Each row of a before or after table is a point. The points were changed in one or more steps. Then noise was added and the rows were shuffled. The steps act on columns, c1 being the first. Write out the steps. A step turns or swaps two columns, mirrors them in a line or flattens them onto one, adds a multiple of one to another, or multiplies or shifts one. Angles are multiples of 10 degrees, from the lower column toward the higher: turns from -170 to 170, lines from 10 to 170 but not 90. Use the fewest steps. Two steps may share a column if one is a turn and the other turns, adds or multiplies; they go together, in the order done. Otherwise the lowest column goes first.

Before (12 x 3):
| -0.43 | -0.22 | -0.17 |
|  0.46 | -1.07 | -0.23 |
|  0.10 |  0.04 |  0.16 |
| -0.17 | -0.10 |  0.22 |
|  0.16 | -1.00 | -0.36 |
| -0.17 |  0.19 | -0.05 |
| -0.47 |  0.36 | -0.19 |
|  0.45 | -1.21 | -0.12 |
| -0.20 | -0.45 |  0.35 |
| -0.54 | -0.09 | -0.55 |
|  0.55 | -0.46 | -0.16 |
| -0.36 |  0.47 |  0.02 |
After (12 x 3):
| -0.24 |  0.45 |  0.03 |
| -0.33 |  0.41 |  0.14 |
| -0.43 |  1.07 |  0.23 |
|  0.18 | -1.22 |  0.42 |
|  0.61 | -1.27 |  0.13 |
| -0.48 |  0.75 |  0.54 |
| -0.40 |  0.98 |  0.02 |
|  0.05 | -0.09 | -0.15 |
| -0.23 | -0.27 | -0.38 |
|  0.52 | -1.82 |  0.04 |
| -0.18 |  0.23 | -0.27 |
|  0.51 | -1.76 |  0.24 |
Steps: add -1.5 times c1 to c2; multiply c3 by -1

Before (8 x 6):
|  0.01 | -0.03 | -0.66 | -0.16 |  0.57 | -0.21 |
| -0.31 | -0.13 | -0.51 | -0.14 | -0.17 | -0.40 |
| -0.08 |  0.46 | -0.20 | -0.36 |  0.50 | -0.42 |
| -0.23 | -0.16 |  0.62 | -0.09 | -0.06 |  0.73 |
|  0.99 |  0.80 |  0.16 | -0.24 | -0.45 | -0.57 |
|  0.02 |  0.75 |  0.20 | -0.31 | -0.26 |  0.46 |
|  0.55 |  0.41 |  0.33 | -1.22 |  0.59 |  0.38 |
| -0.09 | -0.10 |  0.49 | -0.29 | -0.02 |  0.00 |
After (8 x 6):
| -0.59 |  0.55 |  0.23 |  0.11 | -0.21 |  1.00 |
|  0.03 | -0.03 |  0.34 |  0.44 |  0.21 | -0.10 |
| -0.39 |  0.33 |  0.42 | -0.23 |  0.68 | -0.09 |
|  0.50 |  0.51 |  0.25 |  0.24 | -0.06 | -0.05 |
| -0.17 |  0.00 |  0.13 | -0.60 |  0.81 | -0.04 |
| -0.38 | -0.06 |  0.16 | -0.52 | -0.04 | -0.38 |
|  0.72 | -0.12 |  0.09 |  0.62 |  0.13 | -0.20 |
|  0.36 |  0.27 |  1.26 |  0.29 |  0.77 |  0.53 |
Steps: swap c1 and c6; multiply c2 by 0.7; turn c3 and c4 by 90 degrees; shift c5 by 0.20

Before (8 x 8):
| -0.45 |  0.28 |  0.29 | -0.29 | -0.23 |  0.30 | -0.15 |  0.63 |
|  0.34 |  0.03 |  0.57 | -0.06 |  0.55 |  0.04 |  0.56 |  0.82 |
| -0.75 | -0.85 |  0.02 | -0.24 | -0.23 |  0.51 |  0.27 | -0.25 |
|  0.27 | -0.09 |  0.30 | -0.70 | -0.33 | -0.44 | -0.97 |  0.40 |
|  0.00 | -0.61 | -0.40 | -0.04 |  0.00 |  0.00 | -0.86 | -0.04 |
| -0.63 | -0.16 | -0.35 | -0.21 |  0.06 | -0.34 | -0.24 |  0.15 |
|  0.41 | -0.02 | -0.28 | -0.09 |  0.17 | -0.08 |  0.30 |  0.21 |
| -0.35 | -0.25 |  0.82 | -0.54 |  0.43 |  1.07 |  0.15 | -0.44 |
After (8 x 8):
| -0.75 | -0.38 |  0.08 |  0.11 | -0.42 | -0.38 | -0.19 | -0.10 |
|  0.22 | -0.08 |  0.88 |  0.93 | -0.18 | -0.92 | -0.28 | -0.45 |
| -0.19 |  0.67 | -0.20 |  0.75 | -0.18 | -0.45 |  0.35 | -0.81 |
| -0.28 |  0.25 |  0.02 | -0.59 | -0.41 | -0.51 | -0.96 |  0.49 |
|  0.02 |  0.55 | -0.35 |  0.25 |  0.30 | -0.06 | -0.72 |  0.01 |
| -0.55 |  0.01 |  0.82 |  0.03 |  0.04 | -0.05 |  0.17 |  0.68 |
| -0.48 |  0.34 | -0.20 | -0.33 |  0.31 | -0.12 | -0.07 | -0.50 |
|  0.02 |  0.04 | -0.05 | -0.13 |  0.25 | -0.05 |  0.41 |  0.50 |
Steps: turn c1 and c8 by 60 degrees; turn c4 and c6 by 110 degrees; turn c2 and c4 by -160 degrees; turn c3 and c5 by -40 degrees; add -0.5 times c3 to c7
